Each row is a point. Each copy is the shape, with its points in the same order, stretched, turned, moved and blurred by noise. Some copies are also mirrored. Which?

Shape, 9 rows:
[-66 27 -29]
[-48 18 -31]
[32 9 36]
[43 20 42]
[-38 79 36]
[-51 29 -10]
[-44 -39 -78]
[43 -40 -61]
[-19 5 37]
Copy 1, 9 rows:
[-37 -43 -10]
[-19 -40 2]
[14 37 -4]
[24 48 -18]
[-27 21 -82]
[-30 -22 -17]
[-14 -81 81]
[56 -46 86]
[-36 30 -15]
Copy 1 is: only turned
Copy 2, 9 rows:
[-36 42 -59]
[-19 31 -48]
[20 2 30]
[31 22 31]
[-8 101 -6]
[-27 49 -29]
[-43 -32 -65]
[24 -57 -25]
[-21 33 19]
Copy 2 is: only turned
Copy 3, 9 rows:
[-10 -42 47]
[-10 -37 29]
[23 30 -16]
[32 32 -9]
[40 37 89]
[-13 -20 51]
[-59 -73 -25]
[-62 -23 -74]
[43 2 5]
Copy 3 is: only turned

Shape, 10 rows:
[83 -21 -66 -62]
[43 -56 -37 -72]
[28 -28 34 51]
[-36 -5 -9 72]
[-45 5 -30 -40]
[-16 18 -22 1]
[40 0 -5 34]
[17 -7 -3 63]
[10 -1 22 58]
[14 10 9 0]
Copy 1:
[64 -11 -97 41]
[38 6 -65 71]
[-21 -6 59 0]
[-73 -61 41 -18]
[-42 -13 -72 33]
[-33 -20 -36 -5]
[3 -18 7 -11]
[-28 -38 35 -17]
[-34 -18 42 -20]
[-13 5 -12 -1]
Copy 1 is: mirrored
Copy 2, 10 rows:
[1 20 -81 110]
[41 -40 -45 87]
[-50 -42 30 6]
[-66 -36 -10 -66]
[48 -2 -43 -13]
[-10 18 -31 -11]
[-63 -3 -8 14]
[-79 -17 6 -17]
[-61 -18 18 -20]
[-7 10 4 25]
Copy 2 is: only turned
Copy 3 (10 x 4):
[82 40 -9 -107]
[55 81 20 -63]
[-80 -28 18 -17]
[-37 -69 -15 65]
[44 46 -30 55]
[11 -14 -48 20]
[-35 -35 -14 -37]
[-46 -72 -5 -2]
[-71 -53 -12 -1]
[-21 -2 -28 -13]
Copy 3 is: mirrored
